Each row is a point. The window is the flat piece filled in between its corners: a triangle in 3 columns, a solid with four corners in 4, and so on. A path goes straight from each point to the next, and from the last back to the first. After which points does the path pass through the window?
In the rows, zero is written as 128.

Window:
101; 104; 142; 177
118; 165; 97; 150
152; 160; 45; 29
70; 142; 162; 159
Path:
(1): 168; 193; 141; 179
(2): 84; 143; 85; 131
(3): 37; 119; 114; 180
(4): 111; 126; 153; 158
(5): 173; 152; 115; 106
(6): 72; 148; 81; 79
(7): 42; 102; 125; 238
(8): 85; 152; 172; 146
(9): 137; 164; 124; 142
(10): 95; 159; 76; 151
(11): 58; 84; 121; 151
(12): 105; 146; 158; 206
Through the window after points: 1, 3, 5, 9

Window (6 x 6):
131; 115; 101; 63; 129; 113
139; 128; 75; 140; 95; 143
145; 95; 38; 113; 158; 167
198; 70; 42; 88; 69; 97
219; 143; 131; 142; 136; 155
41; 40; 94; 221; 121; 97
Path:
(1): 189; 129; 90; 129; 145; 104
(2): 158; 95; 101; 98; 118; 141
(3): 151; 110; 146; 69; 69; 165
(4): 133; 124; 34; 174; 125; 125
(5): 157; 123; 36; 112; 144; 106
(6): 179; 76; 104; 108; 96; 163
(7): 134; 48; 65; 124; 78; 122
(8): 141; 109; 70; 173; 138; 68
Through the window after points: 3, 5, 7

Window, 9 rows:
215; 153; 133; 185; 144; 71; 131; 83; 146
158; 99; 121; 148; 137; 149; 54; 119; 122
141; 191; 119; 135; 110; 125; 100; 160; 172
166; 87; 136; 185; 167; 137; 161; 170; 140
84; 132; 158; 163; 161; 71; 126; 176; 84
89; 172; 115; 143; 114; 123; 87; 38; 149
132; 85; 223; 115; 159; 101; 140; 208; 112
139; 114; 116; 81; 22; 148; 86; 141; 137
145; 125; 155; 154; 207; 142; 150; 166; 66
Path:
(1): 139; 104; 138; 119; 151; 111; 121; 167; 128
(2): 177; 146; 191; 171; 58; 156; 120; 183; 128
(3): 93; 161; 151; 184; 102; 174; 98; 100; 131
(4): 163; 119; 90; 98; 160; 60; 85; 69; 146
(5): 139; 160; 89; 42; 143; 95; 43; 157; 138
(6): 125; 128; 160; 199; 134; 116; 133; 146; 116
(7): 130; 123; 200; 206; 109; 157; 96; 118; 133
(8): 174; 118; 87; 98; 168; 115; 156; 170; 135
(9): 148; 110; 94; 78; 98; 90; 127; 121; 176
(10): 128; 156; 157; 151; 112; 139; 80; 141; 96
(11): 178; 150; 160; 203; 123; 90; 117; 100; 122
(12): 187; 143; 116; 142; 155; 91; 130; 100; 150
(13): 109; 100; 97; 116; 175; 91; 135; 157; 125
(14): 105; 162; 198; 192; 123; 91; 109; 171; 83
(15): 131; 115; 249; 155; 122; 168; 140; 191; 102
(16): 136; 82; 151; 93; 183; 43; 127; 187; 130
Through the window after points: 3, 5, 11, 13, 15

Window (12 x 12):
145; 137; 94; 109; 134; 146; 92; 180; 193; 136; 202; 73
61; 138; 155; 112; 95; 157; 149; 149; 158; 128; 116; 162
157; 119; 139; 170; 184; 129; 148; 94; 44; 129; 124; 200
147; 84; 110; 149; 159; 158; 139; 40; 51; 42; 178; 173
105; 130; 166; 132; 77; 249; 74; 211; 155; 154; 141; 73
110; 85; 127; 215; 137; 158; 90; 47; 90; 123; 173; 200
92; 154; 161; 143; 104; 148; 132; 114; 120; 154; 132; 66
123; 120; 94; 106; 73; 201; 151; 153; 162; 192; 144; 91
126; 118; 192; 76; 76; 167; 99; 157; 136; 191; 180; 104
152; 124; 92; 121; 166; 142; 86; 29; 105; 94; 105; 179
165; 144; 169; 162; 56; 123; 146; 116; 120; 123; 110; 159
122; 80; 71; 129; 125; 109; 85; 112; 69; 103; 137; 138
Path:
(1): 74; 187; 116; 169; 93; 202; 102; 144; 45; 161; 157; 142
(2): 152; 84; 147; 107; 126; 124; 119; 92; 173; 133; 125; 134
(3): 120; 43; 121; 151; 83; 186; 150; 128; 202; 159; 126; 109
(4): 90; 179; 146; 108; 108; 164; 113; 146; 99; 135; 146; 148
(5): 132; 142; 129; 143; 123; 146; 121; 106; 94; 138; 171; 166
(6): 130; 98; 163; 155; 122; 147; 107; 108; 107; 122; 126; 146
(7): 149; 83; 151; 142; 124; 136; 130; 95; 110; 122; 140; 122
(8): 108; 183; 103; 138; 100; 172; 115; 107; 93; 91; 160; 167
Through the window after points: 3, 7

Window:
127; 132; 187; 89; 242; 151; 100; 84; 105; 119; 149; 124; 129; 148
93; 166; 130; 89; 87; 184; 7; 93; 110; 106; 95; 185; 150; 158
170; 113; 99; 121; 107; 145; 35; 41; 147; 76; 114; 113; 131; 150
156; 138; 165; 98; 146; 22; 122; 189; 87; 232; 132; 139; 63; 63
117; 89; 152; 96; 153; 234; 55; 69; 210; 99; 108; 162; 71; 127
62; 108; 109; 92; 150; 156; 48; 101; 146; 98; 37; 104; 114; 137
138; 117; 136; 124; 157; 121; 179; 120; 154; 185; 142; 146; 174; 131
74; 187; 129; 158; 151; 56; 117; 172; 100; 196; 196; 103; 75; 63
135; 143; 127; 173; 136; 73; 125; 229; 61; 193; 152; 116; 54; 154
142; 137; 189; 133; 129; 95; 185; 164; 93; 102; 142; 135; 122; 73
169; 126; 145; 113; 139; 166; 240; 66; 48; 183; 144; 116; 115; 80
96; 68; 144; 54; 130; 144; 147; 52; 117; 102; 166; 149; 113; 160
136; 145; 59; 114; 181; 76; 104; 220; 85; 158; 155; 161; 79; 68
97; 27; 150; 112; 154; 209; 16; 79; 129; 109; 128; 128; 158; 117
Path:
(1): 66; 106; 140; 130; 158; 132; 79; 57; 142; 138; 87; 170; 139; 128
(2): 84; 123; 163; 140; 173; 127; 69; 96; 94; 127; 138; 159; 120; 126
(3): 146; 123; 94; 47; 94; 132; 101; 160; 179; 137; 139; 109; 108; 125
(4): 117; 118; 137; 84; 139; 169; 113; 135; 95; 150; 149; 100; 121; 98
(5): 152; 109; 162; 166; 164; 77; 129; 46; 102; 106; 103; 194; 74; 123
(6): 87; 99; 178; 142; 171; 68; 154; 66; 87; 168; 131; 192; 116; 63
(7): 177; 130; 105; 90; 144; 179; 111; 165; 132; 128; 157; 59; 102; 157
(8): 126; 146; 134; 82; 155; 133; 139; 140; 140; 181; 160; 108; 93; 122
(9): 94; 63; 170; 194; 155; 107; 73; 140; 55; 111; 93; 200; 141; 84
(10): 68; 80; 132; 167; 190; 92; 96; 106; 139; 125; 112; 168; 101; 100
(11): 125; 131; 141; 84; 137; 152; 114; 139; 109; 155; 132; 126; 116; 127
(12): 146; 59; 142; 91; 139; 200; 49; 145; 107; 110; 156; 93; 133; 111
Through the window after points: 12

Window (14 x 14):
141; 103; 151; 182; 61; 143; 54; 100; 91; 124; 190; 139; 99; 58
104; 20; 61; 158; 106; 107; 183; 173; 53; 74; 143; 73; 120; 124
115; 103; 12; 107; 150; 212; 147; 188; 192; 77; 142; 136; 179; 79
111; 113; 103; 198; 177; 135; 169; 232; 158; 60; 161; 163; 142; 112
152; 126; 117; 122; 121; 237; 119; 51; 134; 85; 118; 174; 114; 170
160; 185; 143; 135; 135; 109; 146; 103; 52; 165; 89; 89; 163; 133
181; 115; 137; 117; 117; 130; 169; 164; 121; 57; 151; 201; 245; 140
179; 147; 143; 130; 101; 95; 36; 71; 185; 146; 76; 110; 152; 176
214; 45; 137; 82; 116; 176; 140; 151; 181; 135; 114; 47; 71; 143
132; 112; 112; 107; 114; 94; 191; 34; 95; 124; 142; 198; 152; 95
227; 114; 183; 131; 99; 108; 159; 45; 103; 138; 210; 29; 145; 203
56; 219; 155; 116; 96; 85; 53; 161; 151; 83; 96; 86; 88; 181
137; 208; 116; 169; 80; 168; 181; 128; 176; 81; 102; 179; 166; 140
167; 196; 36; 72; 125; 110; 112; 75; 120; 22; 65; 148; 110; 168
Path:
(1): 180; 119; 121; 126; 101; 153; 124; 142; 111; 194; 173; 100; 144; 205
(2): 106; 112; 114; 135; 85; 109; 144; 113; 78; 163; 192; 188; 76; 206
(3): 192; 148; 159; 132; 114; 132; 121; 104; 138; 87; 103; 69; 158; 120
(4): 93; 166; 158; 151; 101; 109; 136; 113; 144; 7; 90; 144; 166; 126
(5): 139; 122; 60; 113; 137; 150; 101; 196; 128; 158; 142; 141; 105; 135
(6): 166; 103; 78; 113; 81; 143; 156; 180; 92; 152; 154; 179; 130; 177
(7): 138; 118; 136; 156; 140; 146; 146; 125; 153; 83; 136; 99; 150; 109
(8): 152; 123; 174; 114; 174; 102; 158; 73; 117; 37; 113; 65; 129; 121
(9): 152; 103; 61; 145; 72; 152; 138; 158; 106; 166; 156; 124; 153; 152
(10): 184; 176; 81; 61; 105; 78; 79; 134; 107; 170; 167; 163; 158; 159
(11): 145; 123; 138; 156; 114; 150; 135; 85; 155; 88; 93; 129; 144; 139
(12): 110; 149; 131; 140; 65; 119; 157; 56; 170; 54; 101; 45; 146; 118
(13): 199; 118; 130; 130; 125; 146; 141; 124; 114; 130; 180; 128; 152; 166
(14): 155; 130; 98; 142; 106; 131; 153; 145; 126; 108; 142; 155; 151; 148
(15): 156; 89; 124; 151; 147; 153; 148; 138; 134; 75; 138; 123; 154; 112
(16): 145; 186; 158; 146; 135; 85; 180; 43; 102; 11; 68; 124; 169; 59
Through the window after points: 8, 10, 12, 16

Window (14 x 14):
131; 137; 142; 113; 161; 170; 122; 93; 123; 125; 106; 141; 99; 120
176; 134; 157; 154; 131; 96; 151; 187; 103; 109; 105; 106; 68; 117
172; 135; 138; 115; 144; 133; 89; 150; 130; 97; 132; 121; 141; 148
119; 162; 96; 144; 138; 110; 127; 172; 160; 130; 113; 122; 101; 150
179; 136; 143; 119; 142; 149; 153; 144; 147; 130; 107; 118; 165; 146
72; 113; 124; 75; 102; 96; 113; 136; 182; 162; 110; 249; 17; 118
208; 133; 76; 133; 156; 150; 120; 139; 88; 144; 113; 149; 154; 123
85; 140; 134; 119; 168; 156; 147; 154; 117; 91; 132; 110; 195; 96
97; 153; 105; 154; 64; 150; 95; 184; 138; 116; 82; 130; 173; 144
173; 177; 127; 159; 145; 150; 132; 140; 122; 124; 145; 161; 154; 127
103; 175; 80; 111; 36; 158; 136; 170; 138; 79; 120; 79; 142; 62
162; 139; 117; 167; 117; 86; 136; 133; 140; 100; 107; 103; 126; 93
156; 92; 75; 157; 92; 135; 171; 152; 57; 74; 131; 153; 131; 217
135; 96; 105; 142; 136; 176; 126; 131; 147; 145; 158; 161; 101; 92
Path:
(1): 131; 141; 127; 147; 125; 144; 113; 157; 138; 77; 102; 142; 153; 118
(2): 141; 159; 96; 121; 123; 128; 168; 138; 99; 188; 165; 100; 139; 126
(3): 154; 166; 111; 126; 80; 129; 134; 167; 105; 160; 172; 130; 167; 172
(4): 144; 113; 96; 141; 158; 157; 123; 134; 128; 93; 78; 143; 112; 94
(5): 121; 124; 126; 154; 167; 150; 102; 168; 132; 40; 89; 167; 99; 39
(6): 138; 149; 125; 115; 112; 132; 136; 136; 147; 156; 128; 126; 127; 134
(7): 155; 149; 131; 111; 135; 141; 156; 146; 86; 188; 149; 113; 176; 162
(8): 153; 119; 117; 138; 144; 134; 122; 140; 142; 103; 103; 163; 108; 131
Through the window after points: 1, 3

Window, 14 rows:
132; 136; 25; 120; 198; 209; 158; 150; 89; 210; 160; 117; 135; 193
85; 131; 171; 133; 162; 85; 97; 123; 159; 106; 159; 129; 127; 116
106; 203; 189; 115; 152; 75; 209; 139; 46; 189; 125; 123; 182; 108
144; 104; 151; 170; 82; 29; 151; 124; 44; 147; 93; 139; 123; 151
60; 41; 112; 140; 121; 249; 173; 103; 80; 111; 109; 128; 117; 145
152; 71; 167; 129; 119; 102; 153; 169; 97; 128; 156; 160; 149; 222
108; 50; 140; 104; 89; 111; 105; 170; 145; 128; 104; 115; 143; 114
156; 88; 119; 115; 162; 110; 127; 98; 197; 102; 123; 165; 152; 118
180; 124; 205; 102; 87; 137; 63; 77; 121; 199; 132; 75; 106; 102
145; 76; 123; 142; 90; 109; 166; 133; 171; 134; 186; 138; 103; 164
138; 113; 139; 166; 159; 131; 124; 172; 182; 173; 50; 130; 142; 113
82; 202; 188; 61; 109; 108; 81; 160; 155; 87; 83; 125; 106; 109
96; 67; 162; 110; 150; 116; 151; 122; 110; 111; 44; 93; 71; 94
135; 134; 138; 148; 130; 163; 188; 177; 35; 118; 150; 97; 156; 133
Path:
(1): 128; 94; 70; 132; 135; 175; 138; 216; 112; 128; 87; 205; 129; 86
(2): 121; 138; 109; 96; 132; 147; 109; 184; 103; 192; 199; 237; 136; 145
(3): 122; 101; 187; 145; 121; 101; 170; 103; 95; 79; 78; 20; 132; 138
(4): 121; 149; 140; 128; 157; 109; 105; 80; 132; 112; 123; 71; 133; 153
(5): 111; 73; 169; 125; 116; 121; 144; 172; 111; 157; 129; 168; 110; 108
(6): 116; 151; 150; 73; 152; 133; 136; 190; 89; 162; 131; 202; 70; 98
(7): 127; 62; 146; 158; 103; 112; 160; 95; 120; 98; 131; 59; 162; 166
(8): 126; 127; 165; 137; 150; 110; 144; 118; 142; 164; 106; 100; 145; 142
Through the window after points: 4, 8

Window, 14 rows:
92; 137; 176; 131; 103; 132; 87; 67; 165; 72; 176; 86; 162; 214
181; 139; 81; 181; 179; 134; 66; 125; 135; 95; 151; 62; 74; 151
125; 120; 223; 117; 98; 188; 71; 26; 135; 98; 133; 186; 175; 98
167; 107; 84; 81; 66; 127; 89; 82; 129; 76; 163; 153; 237; 156
134; 126; 168; 116; 158; 178; 111; 49; 234; 122; 139; 168; 116; 156
93; 90; 141; 94; 186; 137; 119; 132; 101; 57; 127; 34; 94; 160
117; 121; 85; 193; 34; 86; 119; 50; 168; 89; 151; 153; 140; 94
94; 115; 87; 70; 181; 63; 130; 86; 52; 73; 188; 185; 58; 144
119; 189; 167; 148; 41; 166; 131; 154; 117; 83; 134; 113; 92; 154
75; 222; 152; 119; 109; 128; 158; 134; 68; 190; 142; 121; 65; 93
64; 166; 151; 37; 148; 151; 38; 199; 175; 163; 206; 148; 151; 43
74; 84; 154; 106; 162; 135; 71; 56; 165; 152; 117; 168; 45; 194
58; 162; 66; 164; 131; 106; 88; 185; 211; 166; 179; 249; 229; 159
140; 99; 213; 112; 133; 110; 150; 142; 107; 128; 167; 139; 118; 225
Path:
(1): 140; 143; 106; 139; 71; 227; 114; 96; 115; 90; 225; 156; 81; 173
(2): 94; 75; 87; 176; 91; 236; 129; 119; 122; 75; 190; 138; 146; 170
(3): 137; 147; 151; 103; 125; 78; 108; 71; 137; 102; 135; 151; 127; 166
(4): 124; 212; 169; 72; 143; 92; 129; 145; 141; 118; 85; 138; 140; 145
(5): 86; 79; 103; 133; 117; 158; 88; 73; 112; 120; 227; 154; 88; 117
(6): 106; 101; 172; 126; 121; 207; 87; 78; 141; 127; 172; 118; 105; 166
(7): 89; 141; 142; 101; 136; 60; 91; 95; 162; 108; 123; 169; 123; 169
(8): 103; 128; 174; 92; 143; 113; 75; 106; 147; 109; 111; 118; 131; 163
(9): 144; 105; 94; 136; 111; 178; 163; 70; 106; 69; 235; 118; 84; 123
(10): 117; 120; 153; 123; 134; 173; 88; 91; 120; 116; 203; 127; 103; 126
(11): 104; 159; 148; 96; 115; 101; 105; 132; 148; 104; 92; 114; 113; 126
(12): 118; 143; 158; 99; 140; 75; 81; 92; 142; 118; 137; 130; 123; 159
(13): 124; 103; 155; 127; 108; 212; 128; 106; 124; 91; 179; 121; 117; 143
(14): 75; 114; 97; 136; 115; 150; 113; 112; 123; 122; 206; 147; 96; 159
(15): 157; 147; 161; 97; 133; 106; 98; 96; 152; 102; 94; 167; 144; 133
(16): 110; 124; 156; 98; 145; 91; 107; 91; 129; 108; 130; 123; 119; 143
Through the window after points: 4, 6

Window, 14 rows:
141; 121; 154; 137; 100; 144; 133; 49; 144; 173; 128; 139; 161; 124
159; 172; 145; 91; 122; 107; 180; 125; 100; 132; 122; 120; 138; 108
177; 135; 132; 90; 124; 188; 141; 127; 99; 110; 104; 52; 181; 130
168; 94; 106; 152; 142; 91; 165; 90; 123; 93; 82; 108; 92; 135
83; 195; 118; 112; 55; 157; 136; 62; 116; 85; 42; 202; 79; 126
142; 179; 214; 146; 122; 85; 116; 153; 182; 114; 113; 123; 135; 31
96; 112; 147; 129; 123; 107; 112; 94; 147; 89; 217; 87; 221; 44
160; 113; 162; 142; 51; 106; 132; 127; 176; 193; 144; 48; 83; 53
114; 132; 69; 94; 214; 76; 79; 82; 171; 160; 158; 101; 127; 133
89; 106; 174; 77; 93; 134; 84; 153; 143; 123; 123; 151; 55; 115
181; 194; 154; 162; 132; 131; 139; 126; 119; 83; 134; 133; 89; 137
249; 138; 130; 153; 77; 156; 202; 131; 180; 43; 130; 141; 147; 152
180; 92; 22; 138; 122; 134; 113; 43; 81; 106; 128; 155; 195; 108
63; 167; 147; 150; 108; 108; 119; 213; 143; 174; 172; 109; 172; 145
Path:
(1): 131; 154; 129; 143; 122; 150; 184; 135; 153; 102; 131; 119; 135; 108
(2): 164; 143; 143; 122; 93; 99; 110; 125; 128; 121; 148; 126; 159; 130
(3): 144; 134; 141; 97; 95; 64; 119; 92; 132; 154; 140; 70; 135; 132
(4): 137; 133; 107; 159; 141; 207; 155; 124; 120; 55; 146; 193; 174; 42
(5): 123; 116; 113; 135; 101; 190; 184; 139; 150; 132; 171; 93; 70; 76
(6): 140; 154; 160; 94; 110; 95; 116; 118; 121; 114; 98; 148; 131; 128
(7): 147; 132; 168; 122; 87; 80; 80; 124; 107; 121; 102; 125; 186; 114
(8): 128; 144; 136; 127; 122; 139; 150; 141; 158; 131; 143; 110; 110; 113
(9): 124; 109; 107; 128; 152; 143; 148; 99; 174; 124; 104; 137; 122; 63
(10): 152; 171; 168; 120; 38; 102; 108; 122; 74; 110; 170; 83; 198; 179
(11): 155; 148; 147; 109; 124; 67; 91; 108; 153; 148; 144; 97; 119; 111
(12): 107; 87; 71; 150; 122; 207; 183; 114; 166; 156; 126; 82; 116; 72
Through the window after points: 1, 3, 5, 7, 11
